Each row of a before or after table is a point. The points were changed in one or more steps. Then noise was added and the rows were shuffled. The steps act on columns, c1 being the first. What was done? A step turns or swaps two columns, mirrors them in a line or flattens them onto one, adds a multiple of one to another, or multiplies or shifts one. Angles are multiples of 10 degrees, from the lower column toward the higher: turns from -170 to 170, lines from 10 to 170 but not 90. Use the fewest steps. Two steps may share a column if one is a turn and the other turns, adds or multiplies; they go together, in the order done. Otherwise the lowest column goes first.
In the rows, zero is written as 128.

Before (11 x 2):
[[123 101]
 [116 197]
 [165 182]
 [132 191]
 [176 191]
 [122 152]
 [130  87]
 [132  92]
 [142 100]
 [192 149]
 [170 143]]
After (11 x 2):
[[135 158]
 [102  64]
 [117 110]
 [146 162]
 [ 93  69]
 [ 57 104]
 [145 157]
 [ 85 136]
 [142 164]
 [ 64 140]
 [ 71 105]]
Steps: turn c1 and c2 by 150 degrees

Before (11 x 4):
[[198 176 146 175]
 [112  90 106  89]
 [114 117 126 187]
 [185 131 165  73]
 [142 106 173 101]
 [146 165 227 131]
 [108 160 106 124]
 [ 94 113 119 117]
 [140  38  91  47]
 [ 64  77 100 142]
 [127  89 172 164]]
After (11 x 4):
[[115  89 127  92]
 [139  36 127  48]
 [130  88 125 164]
 [ 62  76 129 139]
 [197 175 127 175]
 [144 107 127 101]
 [185 131 126  72]
 [147 165 132 131]
 [105 160 131 128]
 [ 96 116 128 115]
 [115 118 131 187]]
Steps: multiply c3 by 0

Before (9 x 8):
[[160 143 131 173 184  84 193  47]
 [137 137 137 111  96 138 150 143]
 [151 141 158 187 137 109  81  98]
 [181 184 138 151 201 181 157  51]
 [131 103 190 139  91 182 178 160]
 [146  54 121 129 145 126 158 149]
 [ 84  96 193 103 127 168 132 153]
 [111 111 144 157 138 116 182 192]
 [112  93  83 159 163 158 187  82]]
After (9 x 8):
[[149  53 133 123 115 135 158 177]
 [117 110 143 150 109 114 184 218]
 [133 138 139 113 164 126 149 174]
 [162 138 130 177  61 125 192  76]
 [182 186 133  77  49 105 157  83]
 [153 149 158 170  96  95  75 123]
 [ 79 102 197  86 142 125 134 181]
 [110  89  91 108  86 102 187 116]
 [127 114 191  95 159  83 174 188]]
Steps: turn c2 and c3 by -10 degrees; turn c4 and c5 by -160 degrees; turn c4 and c6 by 120 degrees; shift c8 by 30

Before (13 x 12):
[[ 63 134  96 108 107 154  86 155 155  68 166 111]
 [166  58 149 187 196  74  76 151  82  93 139 108]
 [125 156 146 127 170 137 103 146  79  68 179  95]
 [  8 174 106  91 149 127 160 143 136 155 139  93]
 [ 94 147  86  56 122 165 144 156 147 154 153  83]
 [108  94 167 129 151 116  56 164  63 123 191 137]
 [101 144 128  92  96  61 163 140 102 129 135 121]
 [141  87 158 178 124 123 166 112  57 131  84 142]
 [165 129 141 160 168  95  47 179  58 101 108 164]
 [140 128 129 175  94  78 121  81  46 168  80  91]
 [169 131 194 182 110  92 134  77 120 165  80 127]
 [ 68 145 153  71  96 136 125 165 127 118  96  63]
 [ 68 139 119  41 126 135 129  83 134 118 103 105]]
After (13 x 12):
[[153 176 159 152 157 180  97  53 143 123  87 159]
 [ 55 112 178 160 139 134 107 139  50 137 179 168]
 [167 149 147 189 202 135 136  97  98 129 103 174]
 [104 143 152 102 145  84 120 134  76 168 189 126]
 [ 95  88 166  85 138 117 179 147 133 130  84  94]
 [ 97 119 115  67 124 147 246 151 135 109 152 123]
 [101 144 156 218 178 147  71 137 110 190 193 139]
 [ 62 113 112 113  77  69 163 169 120 158 129 139]
 [ 98  57  99  75 142 118 180  94 147 134 112 136]
 [ 76 157 164 144 200 136  55 166  98 169 151 195]
 [124  74 104  77  96 115 165 174 126  83 136 112]
 [146 104 133  96 129 178 169 141  94 171 103 152]
 [129 169 105 151 201 190 115  86  83 129  76 120]]
Steps: turn c1 and c7 by -60 degrees; turn c2 and c4 by -60 degrees; turn c3 and c8 by -30 degrees; turn c5 and c11 by 60 degrees; turn c5 and c9 by 40 degrees; turn c6 and c10 by -140 degrees; shift c12 by 30

Before (8 x 18):
[[128 135 118 123 131 114 126 129 124 145   7 138 112 116 161 136 162  91]
 [ 98 151 119 118 135 114 145 112 110 122 156 137 102 114 135 144 131 126]
 [131  99 114 137 120 194 133 103 129  91 144 138 132 138 154 142 138 125]
 [108 114 126 134 120 117 112 136 146 121 134 135 158 106 104 108 133 131]
 [111 142 155 106 119 140 110 124 109 146 131 105  92 147 134 118 126 115]
 [128 138 133 131 127 155 127 131 119 145 140 123 112 134 159 115 127 101]
 [120 136 122 141 151 114 126 129 122 119 139 129 100 148 159 139 151 136]
 [130 153 181 131 135 113 114 114 114 128 152 140 113 136 160 147 131 141]]
After (8 x 18):
[[107 114 126 129 119 118 142 137 144 120 112 135 155 130 103 157 131 130]
 [129 138 132 135 128 157 114 132 120 145 120 123 116 123 158 137 128 100]
 [120 136 123 147 150 114 109 130 121 120 122 129 104 124 157 110 152 136]
 [ 99 151 122 120 134 113  88 112 110 122 129 137 114 136 138 121 129 126]
 [129 136 120 128 132 113 222 128 124 145 186 137  77 134 160 127 162  90]
 [131 100 118 141 120 195 114 104 131  92 125 139 138 128 153 111 137 126]
 [130 153 165 135 135 112 109 114 115 128 105 139 120 129 158 107 130 141]
 [110 143 147 108 118 140 121 124 109 147 112 107  91 119 138 126 127 114]]
Steps: multiply c3 by 0.7; turn c4 and c15 by -10 degrees; turn c7 and c11 by 120 degrees; turn c7 and c13 by -20 degrees; turn c14 and c16 by -150 degrees; multiply c14 by 0.4

Before (14 x 24):
[[117 167  97 131 156 170 167 150 157  83 103 100 141 135 186 138 175 167
  125 150 189 113  67 109]
 [181 141 133 126  97 156  66 159 179 138 127 137 149 205 120  98 139 137
  198 109 128  84 120 108]
 [ 78 136  81 137 131 101 162 137 128  96 117 108 169 210 159 178 104 123
   95 103 138 147 113 135]
 [170 156 130  75 160 106  61 104 116 105 149  66 127 162  96 125 122 156
   96 124 207 172 141  53]
 [178 191 111 111 123 158 102 132  75 127 127 157 147 129  83 188 130 120
  186 116 101  92  33  63]
 [ 93 141 118  73 128 182 156 117 135 162 105 164 123 114 129 194 168 105
  127  60 199 102 138 129]
 [180  88 123  63 106  79 161 137  71 143 149  70 170 110 178 111 166 198
  145 149 113 192  76  86]
 [ 82  97 134 131  77  97 120  76 100 130 140  85 125 152  90 122  76 108
  112 135 132 141 138  64]
 [164 151 131 105 170 125  63  93  85 102 139  68 128 102 177 191 112 188
  186 120 150 114  70 134]
 [121 174 130 134 108  98  94 108  74 109 143 148  88 154  99 116 120 103
   93 141 123 109  47 160]
 [153 171  69 113  94 174  60 172 130 162 122 146  76 136 119 128  95 107
  194 118 146  80  49 111]
 [ 95  79  81  65  78  80 167  85 133 166  84 149 171 192 140 214 165 112
  192 170 172 132 104  63]
 [110 114  19 133  77  73 157 103 163  90 177  56 146 112 140 193 164 191
  168 113 127 132 122  97]
 [159 115  20 146  91 104 141 112 157  73 120 149  93 134 128 108 123 170
  150 121 173 139 121  70]]
After (14 x 24):
[[133 153 131 206 160 106  61 104 115 104 148 185 127 162  96 116 125 157
   96 134  39 171 120  53]
 [234 140 118 163 129 183 156 116 135 162 104  65 122 115 130  95  52 104
  127 113  85 102 187 129]
 [135 175 130 113 107  99  95 108  74 109 142 106  87 153  99 209 143 103
   93 131 137 109 143 160]
 [206 136  81 129 131 101 163 137 129  96 118 154 168 210 160 124 112 123
   95 158 145 146 179 134]
 [ 38 190 112 131 122 158 103 132  76 127 128  88 147 128  84 197 116 119
  185 131 126  94 218  63]
 [ 96 152 131 176 170 125  63  93  83 103 140 193 127 102 177 161 126 188
  184 146  92 113 208 134]
 [ 54 141 134 125  97 157  67 159 178 137 127 116 150 205 118 146 107 137
  197 124 101  84 101 107]
 [152 114  19 155  79  74 157 105 163  90 178 217 146 113 139 110 102 191
  169  99 137 132 192  97]
 [208  79  80 178  78  79 167  85 133 166  83  80 170 192 141 122 154 115
  191  78 107 131 217  63]
 [121 114  20 103  93 104 141 114 157  73 120 108  93 136 129 141 124 171
  150 135  74 139 111  69]
 [192 168  97 137 156 170 166 151 157  83 104 163 141 135 186 181 133 166
  126  76  81 113 158 109]
 [194  97 134 145  76  97 122  77 100 131 141 182 125 152  90 119 152 108
  112 176 148 141 118  63]
 [107 171  69 134  94 174  60 171 131 162 121 101  75 136 118 203 131 108
  193 162 100  81 155 111]
 [ 45  87 123 214 106  78 162 137  72 142 149 176 170 110 178 185 134 198
  145  83 116 193 130  86]]
Steps: turn c1 and c21 by -150 degrees; multiply c1 by 1.6; multiply c12 by 1.3; turn c4 and c12 by 160 degrees; turn c16 and c23 by 110 degrees; turn c17 and c20 by -110 degrees

Before (14 x 64):
[[130 137 144 112 150 118 149 115 120 119 118 153 109 112 123 126  74 102
  192  87 136 110 105 127 131 115 138  85 135 152 107 107 113 114 204 113
  146 139 128 142 121 112 156 128 113 115 108 133 142 119 142 136 157 100
  105 140 144 143  95 127 143  91 120 122]
 [ 88 136 144 114 116  96 160 133 108 121 125 160 138 119 141 106 147 106
  110 155 138 119 184 117 110 155 226 150 114 154 117 102 162 123 127 142
   84 124 133 124 143 129 127 123 150  93 114 121 143  45 163 136 143 112
  195 138 143  83  89 136 112 136 134 138]
 [146 117 126 152 111 162  72 112 119 138 142 121  91 115 127 150 134 124
  142 136 141 104 135  87 125 145 156 140 138 154 125 103 112 125 150 155
  161 111 124 121 135 119  83 144 112 153 105 142 169 117 124 117 138 125
  118 161 135 137 128  83 193  89 119 155]
 [134 124 162 127 160 110  84 169 105 147 127 146 125 143 127 114 102 112
  101 135  84 117 129 148 126 121 141 146  70 156 135 130 114 113 127 121
  142 100 102 136 109 146 148 121 110 111 119 131 163 102 141  95 213 121
  120 111 136 138 128  82 112 142 126 110]
 [100 137 153 115 152  98 135 138  99 147 102 120 115 113 119 175 117 107
  189 149 128 141 106 136  88 123 136 140 134 160 117 173 133 126 150 136
  153 114 114  76 146 103 139 119 136  91 154 145 137 143 155 115 176 104
  121 165 131 140  96 172 135 136  87 106]
 [134 123 120 105 114 125 129 112 114 143 121 156 116 123 144 118 136 111
   96 156 121 139 137 143  88 120 154  60  79 150 126 107 145 131 110 147
   86 111 144 121 140  99 134 152 128 113  97 144 119 135 142 119 118 116
  109 156 138 133 116 109 110 105 122 109]
 [135 136 121 109 132 148 167 119 119 150 100 109 126 121 153 108 109 151
  167 139 101 121 152 146 114 130 137 157 120  78 119 110 121 115 118 111
  154 119 145 114 142 102 116 162 107 105 112 136 130 132 113 106 126 107
  105 136 112 106 127 171 156 145 116 156]
 [138 119 126 127 109 164 110 157 101 128 150 146 137 145 169 129 143 183
  110 152 130 145 146 133 124 111 140 148 141 141 126 135 133 146 109 123
  160 110 145 144 155 101 117 113 109 112 115 118 157 103  83 124 120 131
  109 111  74 138 118 146 119 126 118 108]
 [106  91 135 146 108 156  98 120 129 135 120 153 137 118 136 108 122 111
  121 128 109 127 101 114 124 104 162  99 126  99 107 122 171 135 123 127
  148 143 145 127 106 126 154 112 132 154 132 109 135 137 164 118 123 110
   96 122 138 101 123  84 112 139  99 117]
 [125 123 131 119 155 163 146 217 107  62  88  99 139 115 115 116 148 103
  108 155 137 121 104 141 134 144 141 134 141 166 131 102 111 124 127 124
  127 122 145 136 111 104 131 247 115  89 132 138 142 141 152 143 174 120
  103 125 106 134  77 249 137 117 118 156]
 [129 139 133 106 141 104 136 171 120 142 129 151 128 139 127 147 137 133
  155 145 117 124 102 127 101 108 138 151 110 134 113 106 116 157 139 149
  161 109 118 124 119 112 153 131 112 163 159 143  71 134 130  51 115 145
  135  89 137 132 109  97 116  98  98 144]
 [123 131 147 152 118 146 168 125 141  94 136 115 130 140 130  98 146 106
  101 143 142 119 109 138 126 132 147 155 141 162 102 122 114 130 120 119
   79 116 136 107 124 103 124 120 129 104 111 133 163  98 168 127 126 204
  165 150 137 151 129  93 127 145 127 121]
 [142 119 159 134 167 106 171 114 173 142 114 154 128 145 185 100 145 103
  123 152 131 115 109 148 118 118 151 115 115 115 130 108 121 110 114 115
  159 115 127  75 119 100 146 112 126 101 133 112 147 103 148 131 119 107
  175 154 123 133  92  86 143 138 134 120]
 [141 101 119 121 120  98 172 174 109 141 146 154 124 147 193 162 143 107
  119  86 109 110 136 123 121 173 137 125 142 154 121 121 133 107 142 111
  119 130 138 108 138 163 153 130 106  99 137  69 160 140 140 109 114 150
  117 129  93 144 122 175 111 131 128 131]]
After (14 x 64):
[[119 120 126 129 111 163 111 159  99 124 148 145 134 145 170 126 144 183
  108 152 130 144 147 126 122 112 139 148 140 142 126 131 133 128 107 124
  161 107 145 147 155 102 117 116 109 115 117 118 155 103  81 120 120 127
  107 111  74 139 119 147 121 128 119 130]
 [130 118 127 152 110 163  69 112 117 147 143 124  94 114 128 149 135 125
  142 135 142 103 136 168 125 145 156 140 140 157 126 106 150 142 152 153
  159 116 124 118 133 121  82 146 112 152 105 142 168 116 122 118 140 125
  120 165 133 136 130  82 194  87 123 137]
 [137 140 134 105 141 103 137 172 120 116 127 151 129 139 128 144 138 132
  154 145 115 124 102 138 102 108 140 154 111 135 111 104 135 154 142 149
  161 111 118 126 121 112 152 136 113 165 161 143  70 135 128  52 115 144
  136  88 141 133 107  98 113  97  99 150]
 [103  90 134 147 107 154  98 118 127 132 118 152 136 117 134 107 123 110
  121 126 110 128 102 140 124 102 167  99 127 101 107 123  88 127 123 129
  148 140 147 127 106 126 154 110 133 155 134 110 134 138 166 118 124 111
   95 124 137 100 123  83 111 140 100 127]
 [117 102 118 118 122  99 173 173 110 120 144 154 127 146 192 161 142 106
  120  88 109 109 135 142 119 171 139 124 144 155 121 118 137 117 143 110
  121 131 137 108 137 163 153 129 105  99 138  72 161 140 138 109 113 149
  118 128  93 145 123 175 112 132 128 121]
 [129 138 123 111 129 147 167 119 120 100  99 108 125 119 153 106 111 152
  168 139 101 123 152 130 113 131 137 155 120  79 119 112 138 133 119 112
  154 127 142 115 143 102 116 165 107 102 113 134 128 132 115 105 128 106
  105 135 109 106 126 169 154 144 117 134]
 [142 138 143 109 148 118 149 113 118 137 117 151 111 113 122 126  70 103
  192  86 137 109 103 123 131 115 140  86 135 152 107 108 138 117 204 113
  146 140 129 141 119 110 154 127 115 114 108 134 141 118 143 135 153 101
  103 138 145 142  98 128 144  90 118 118]
 [120 135 144 116 117  96 160 133 112 140 126 158 138 122 140 105 144 107
  111 158 142 118 183 131 111 157 222 153 114 154 120 102  75 129 128 144
   82 125 132 122 142 129 126 124 153  92 115 122 143  45 164 136 141 114
  194 139 143  82  90 136 113 134 136 130]
 [107 121 117 103 113 126 128 110 113 107 122 156 116 124 144 116 138 110
   95 156 123 141 138 127  85 116 154  59  81 146 129 107 123 120 107 147
   84 118 144 122 141  98 133 153 127 115  96 145 119 136 141 119 120 116
  111 157 140 131 114 107 109 105 122 119]
 [141 132 146 151 119 146 168 125 139 147 136 115 130 139 131  99 143 106
  101 145 145 117 108  96 126 133 147 154 140 162 103 122 131 127 120 119
   80 114 138 106 123 104 125 122 127 104 111 132 159 100 167 127 129 200
  166 151 135 150 129  91 125 144 127 127]
 [138 122 163 128 159 108  85 166 103 101 127 144 125 145 127 116  99 110
  103 135  84 118 130 122 125 121 140 146  69 157 137 129 140 110 129 123
  143  99 101 134 109 145 149 124 109 115 118 130 163  99 139  95 212 122
  118 112 136 139 128  82 112 141 125 116]
 [128 118 157 136 166 106 171 118 174 104 115 154 128 145 186 101 144 104
  125 153 133 114 109 123 119 118 150 112 115 114 131 110 143 112 112 112
  159 112 126  74 120 100 146 114 127  99 134 113 148 102 149 130 114 108
  174 154 121 135  92  85 140 137 135 115]
 [138 134 152 116 152  99 136 138  98 109 102 121 112 113 117 176 117 107
  189 149 129 141 106 132  90 121 133 141 135 163 118 174 100 115 149 135
  154 113 116  78 146 101 139 119 137  91 154 143 137 142 155 117 175 104
  120 167 130 139  96 175 136 134  86 116]
 [145 123 131 121 154 163 146 216 109 169  88  99 140 115 113 118 150 102
  107 153 140 121 106  73 134 143 139 133 139 166 131 101 132 139 126 125
  128 141 147 134 109 104 131 247 116  91 133 136 141 139 153 143 173 120
  104 124 105 134  75 250 138 113 119 139]]
Steps: turn c1 and c33 by 120 degrees; turn c10 and c24 by 140 degrees; flatten c34 and c64 onto the line at 40 degrees; turn c38 and c44 by -10 degrees
